Each point is reached from the start by the listed moves, each made once or not at all, plus a little noise. Is the number of moves made odd or even? Then give how often each move was made.

Moves:
(1): [  6  -7   5  16 -13  -7]
(2): [  6  14  19  -7  -1 -25]
(3): [-20 -17  31 -11 -20  -9]
Start: [ 19 -14   6   3  15  -2]
Points:
[ 25  -2  25  -4  14 -29] => odd (0, 1, 0)
[  7 -38  41   6 -20 -19] => even (1, 0, 1)
[ 12 -23  60   2 -20 -42] => odd (1, 1, 1)

Moves:
(1): [ 42  19  31  21 -29  10]
(2): [  9  15 -19  -5 -15 -14]
(3): [ 31  20  24 -21  29   9]
(4): [-15  18 -28  20  31  22]
(5): [ 39 -16   3  12  22  -1]
(6): [ 31  -3  -7 -20 -15  36]
Start: [-15  16  -9   3   7 -21]
Points:
[ 31  14 -25  10  13 -35] => even (0, 1, 0, 0, 1, 0)
[  8  17 -33  35  60  -1] => even (0, 0, 0, 1, 1, 0)
[ 14  13 -15 -18 -10  14] => odd (0, 0, 0, 0, 0, 1)
[ 57  32  15   3 -37  24] => even (1, 0, 0, 0, 0, 1)
[ 58  51 -23  50  15  -4] => even (1, 1, 0, 1, 1, 0)

Moves:
(1): [ -2   7  -4 -22 -10  -3   4   7  -1  13   6 -11  -4]
(2): [ -1  17 -20  10 -12  10   6   2  21  17   2   0  -4]
(3): [ 4 12  8  7  4 -4  5  6  9  6  4 -6  4]
(4): [ 17   2   5   0   7  -4  -4  -6  -1 -10   8   3   3]
(5): [ 12  -6   9 -19   6  15  -4  -7  -6  23   3  -1   0]
(6): [  0   8  -3  10  -2  24  -9   4   9  -3   0  10 -11]
(7): [ 10  19   7   4   1  15  10 -17   2  -4  15  13 -15]
(8): [ -6  -9 -13  -3   7  -1   3  14  -7   6 -12 -11  -7]
(9): [  6 -14   2  -2  -8   7  12   5   6   0  -9 -11  -2]
(10): [12 10  5  4 -5 -2 -3  2 -8  3  5  0 -7]
(11): [  0  -8   5 -22   7  -8  12  15 -13  19  -1   8  14]
Start: [  0   0 -20  -4 -11   0   5 -10  11  -7  12  -7   4]
Points:
[ 17  13  -7 -50  -7  26  13  16   9  52  24  -8   8] => odd (1, 0, 1, 0, 1, 1, 0, 0, 0, 0, 1)
[ 53  17  10 -35   7  14  17 -22 -16  24  42  17  -1] => odd (0, 0, 0, 1, 1, 0, 1, 0, 0, 1, 1)
[ 34  12 -12 -27 -18  18  33  11  21  60  18 -21  11] => even (0, 1, 1, 0, 1, 0, 0, 0, 1, 1, 1)
[ 27   6  -7 -45 -20  35  24 -21  12  23  27 -20 -16] => even (1, 0, 0, 0, 1, 0, 1, 0, 1, 0, 0)
[ 38  50 -30  16 -10  14  18 -10  27   9  34 -13 -22] => even (0, 1, 1, 1, 0, 0, 1, 1, 0, 1, 0)

Moves:
(1): [ -9   2   3   5   7  -7 -12  10  -9  -2  -5  -6   0 -14  -5]
(2): [ 6  7  8  0  2  4 -7 -6 -5  7  0  9 -5 -7  5]
(3): [ 6 -2 -4  6  3  3 11 -1 -5  4  7  7 12 -2  1]
(4): [ -9 -12   1   7 -17   7   0   0  -5   2  -7   2 -10  -4  -4]
(5): [  9   0  -4   2  11  -7  -6 -20   1  -2   1   1   3  -4  -2]
(6): [ -1   4   0 -11   3  -5   9  -5   2  14   2  -3  -4   0  -4]
(7): [  6   4  11 -17   0  -3   2  -4 -11 -14  -4   8   0  -6   0]
(8): [ -1   4  10   0   9   2  -4 -13  -1 -14   6  -3 -20 -15  19]
(9): [  1   0  11  -2  -1  -5 -11  -1   2  -5  11  15  -9 -13 -12]
(10): [-19  15  -2  21 -15   0   5   3   7  -6   0   4   6  -4  -3]
(11): [ 13  -2 -18  -6  -4   5  11  -5   3  -3  -4 -11   2  -4  -3]
(12): [ 2 -9 -5 -4 -9 -8  0  2  3 -5  5 -2  6  2  4]
(13): [ -3  -5 -14  -1   3  -4  11  -4   8  14  -9   9  -8   0   4]
(14): [  5   8  11  14  -1 -10  -5  -1  -3   2 -11  -4 -16   3  -4]
Start: [-18   4   1   7  23  13  -2  14  15   6  -8   0  -1  -8  -1]
Points:
[ 13   3   8  -5  11  -4   7   3   2 -15  -6  13  -6 -30 -17] => even (0, 0, 1, 0, 0, 0, 1, 0, 1, 0, 1, 1, 0, 1)
[ -8   4  -3 -16  33   3  33  -1  11  27 -12  20  -2 -16  -1] => even (0, 0, 1, 0, 0, 1, 1, 0, 0, 0, 0, 0, 1, 0)
[ -2   6  13  15  27  10   5  -9 -13   2 -36  12 -43 -60  11] => odd (1, 1, 1, 1, 0, 0, 1, 1, 0, 0, 1, 0, 1, 1)
[-30  -9  12  -1   5   3 -13  23  -6 -13 -18   1  -6 -31  -5] => even (1, 0, 0, 1, 0, 0, 1, 0, 0, 0, 0, 1, 0, 0)
[ -9   4 -10  17  48   2  -4  -6   6  25 -18  21   0 -35   3] => odd (1, 1, 1, 0, 1, 0, 0, 0, 0, 0, 0, 0, 1, 0)
[ -9  20   4  31   8  11  11 -25   2 -24 -21   5 -22 -46   3] => even (0, 0, 1, 1, 1, 0, 1, 1, 0, 1, 1, 0, 0, 1)
[ -1   7 -10 -23  42 -14   1 -15  12   7 -14  14 -17 -52 -23] => odd (1, 0, 0, 0, 1, 1, 1, 0, 1, 0, 1, 0, 1, 0)
[ -3 -11 -27   1  31  13  32 -34  18  23 -13   0 -28 -41  11] => odd (0, 0, 1, 1, 1, 1, 0, 1, 0, 0, 1, 0, 1, 0)

Moves:
(1): [ 12  -7 -10   1   0  -8  -5   2  -1  16   3 -11  -5  -3   0 -10  -2  -3
  -4   5  -5  -3   2  -2   0   4  -2]
(2): [  3   5  -4  -2  -1   1  -1  -3   4   0   1   9   1   0   0   1  -3   0
  -6  -1 -10   3  -2  -2   2   3   4]
(3): [  3   5   3   0   1 -10  -4 -10 -10   3  -8   5   3   6  -8   5   8  13
  -6   3  -4   4   0  -3  -5  10  -6]
(4): [ -8   0  -3   2  -7   3  -1   5  -5  11  -4  -3   6  -1   4  -8   0   7
   1  -8  -2   1  10 -13   2  -7   4]
(5): [  4  -3  -6   7   0   2   2  -4   0  -2   2  -5   4 -12   5  -7  -7  11
  -1   1   0  -4   0  -5   2   3   3]
(6): [  4 -11   4   4  -2   9   1   5  -5  -4   4   4   0  -6   2   1   4  -2
 -10   3  -1  -2  -2   1   5  -1   1]
(7): [ 4 -2  5  3  5  1 -1  0 -5 -1 -9 -7 -1 -3  5  7 -6  1 -1 -4  8 10  7 -1
  2 -2 -1]
(8): [  0   0   8   1   1   5  -3   1  -3   0  -4   3 -11   7   6   1  -4  -3
  -9  -3  -6  -4  -4  -2   2  -3  -2]
(9): [ 3  3 -4  3 -8 -2  0  3  8 -2  3  0 -3 -5 -3 -1  7 -2 -7  1 -2  1 -4  1
 -5 -4 -7]
(10): [  8  -2   8  16  -1  -4   8   0  -9   2  -3 -10  -9   5  -3  -3   2  -3
  -2   1  -5  -3   2   0   9   3  -5]
(11): [-16  11   8  11  11  -2  -9  -2   6   0   7  -1  -1   3   2  -4   4   2
  -2   2   1  -8  -6 -13   3   6  -5]
(12): [-11  -2   1  -1  12   0  13   2   9  -5  -9   4  -4   1  -6   5  -1   3
  -5  -8   4   8   0  -2   1  -8   2]
(13): [-17  -3  13  -2   8  -6   5  -8   7   6  -1   1  12   8  -3   0  -5  -6
  -7  -2   8   3   0   4   7   4   2]
(14): [-12   6   8  -5  -3  -1   2  -8   1  10  -2 -10  -7  -1  -9  -4  12   3
   4  -1  10   5   2  -2   2   2  -7]
(15): [-2  6  0 -4  3 -6 -3  0  5 -4 -5  5 -6  1  5  3  0  4  6  4  1  8 -5 -3
 -1 -1  2]
(16): [ -6 -11  -3   0  -4   1   6  -4  -6  23   4  -6  17  -5  -2   6   1  -8
  -9  -5   1  -3   0  -3  -9  -4   2]
(17): [  2  -7 -11   6   7   6   5   2   0  -9  -1   9   1  -2  -5  -2   4   4
  -8   0   1  15  -6   8   4  -5   9]
(18): [ -7  -6  -5 -12  -2  -9   6  -1  -4   5   9  -4  -6  -4  -1   0   2  12
  -5  -6  -6   6  -3  10  -3  -3   9]
(19): [13  0  4  9 -6  1  2 -5  2 -3  3 -4 -1  2 -3 -3  0  0 -5  4  2 -3  1 -7
 -4  3 -8]
(20): [  0  10   1  -2   3   1   3   1  -1  -1   2   2   3  -8   4 -13   8   7
   3   4  -4   1  -1   2   0   4  11]
(21): [ 5  1 -3 -2  0 -3  1 -3 -4 -6  3 -2  1  4 -6 -6 -1  0  2  1 -4 -2 -1 -4
  3 -2 -5]
(22): [ -6   0  -1   7   1 -12  -1  -7  -1   6   3  -5   5  -2 -12   2  -8   7
  -5  10   2  -2   3  -8  -3 -11   9]
(23): [ 3 -1  8 -3 -2  6 -4  4 -3  2  1 12 -1 -1  3  4  0 -3  3 -3  1  1 -2  5
 -5  1 -9]
(24): [ 1  5 -9 -1  3 -9  3 -3  5 -3  3  4 -5 -7  1 -9 -4 -2 -1  8  6  4  1  0
 -6  5  3]
Start: [ 10  -8 -10   6   2   3   7   2  -4 -11   3  -3  -1  -3   1   7  -9   5
  -1  -1   2   4  -9   1  -7   0  -6]
Points:
[  0  -6  -9 -17  -1  -5  14  -9  -8  -8  15  -2 -16 -10  -8   2   4  22
 -10  -1  -7  23 -21   1   1  -2  -2] => even (0, 1, 0, 0, 0, 1, 0, 0, 0, 0, 0, 0, 0, 1, 1, 0, 0, 1, 0, 0, 1, 0, 0, 0)
[ -9   2 -36 -14   4 -15  21  -9  -2  -6   8   2 -14 -14 -10 -16   1  34
  -8  -3   0  43 -14  -5  -6  -7  14] => even (0, 1, 0, 1, 0, 0, 0, 0, 0, 0, 0, 0, 0, 1, 1, 0, 1, 1, 0, 0, 1, 0, 0, 1)
[ 23  -9 -26  19   8 -22   2 -18 -29  26   0 -10  11 -33   5 -19 -24  37
 -42  17 -15  12  -3 -43 -15  -1  16] => even (1, 1, 1, 1, 1, 1, 1, 1, 0, 0, 0, 0, 0, 0, 1, 1, 0, 0, 0, 1, 1, 1, 0, 1)
[ -8  -9  -6  20  17   0  17 -17 -20  38   0 -11  -5 -26  -4 -14   6  52
 -51 -21  -7  33 -12 -29 -13   4  -1] => even (1, 1, 1, 1, 1, 0, 1, 1, 0, 0, 1, 1, 0, 1, 0, 1, 1, 1, 1, 1, 0, 0, 1, 0)
[  8   6  -2  27   4 -27  26 -26 -14  -4 -11  -6 -16  -3 -35  -7   1  35
 -28  14   2  24  -1 -42  -1  -2 -12] => even (0, 1, 1, 1, 0, 1, 0, 0, 0, 1, 0, 1, 0, 1, 1, 0, 0, 0, 1, 0, 1, 1, 0, 1)
[ 25 -10 -16  59   4 -21   7 -21 -20  31  12 -43   0 -17  -2 -25 -37  17
 -44  10  -8 -11   1 -60  -4  -1 -11] => odd (1, 1, 0, 1, 1, 0, 1, 1, 0, 1, 1, 0, 0, 0, 0, 1, 0, 0, 1, 0, 1, 1, 0, 1)
[ 24   1 -11  34  -5 -27  18 -22  -7  34   0 -14   4 -17   4 -29  -7  21
 -48  10 -17   7 -11 -32 -14  22  -5] => even (1, 1, 1, 1, 1, 0, 0, 1, 1, 1, 0, 0, 1, 0, 1, 1, 0, 0, 1, 1, 0, 0, 0, 1)
[ 22 -20 -12  13   4  -9  12 -21   1  20  10 -15  12  -3   4  -5 -29   1
 -34   3 -10  -1 -18 -23  -6   7 -11] => odd (1, 1, 0, 0, 1, 0, 0, 1, 0, 0, 0, 0, 1, 0, 1, 1, 0, 0, 1, 0, 1, 0, 0, 0)
[ -1  -6   8  18   2 -46  16 -32 -21  41  -9 -39  -8   5 -23   0  -8  40
 -31   4   2  32   5 -27   2   7  -6] => even (1, 1, 1, 1, 0, 0, 1, 0, 0, 1, 0, 0, 1, 1, 1, 0, 0, 1, 1, 0, 0, 1, 0, 0)
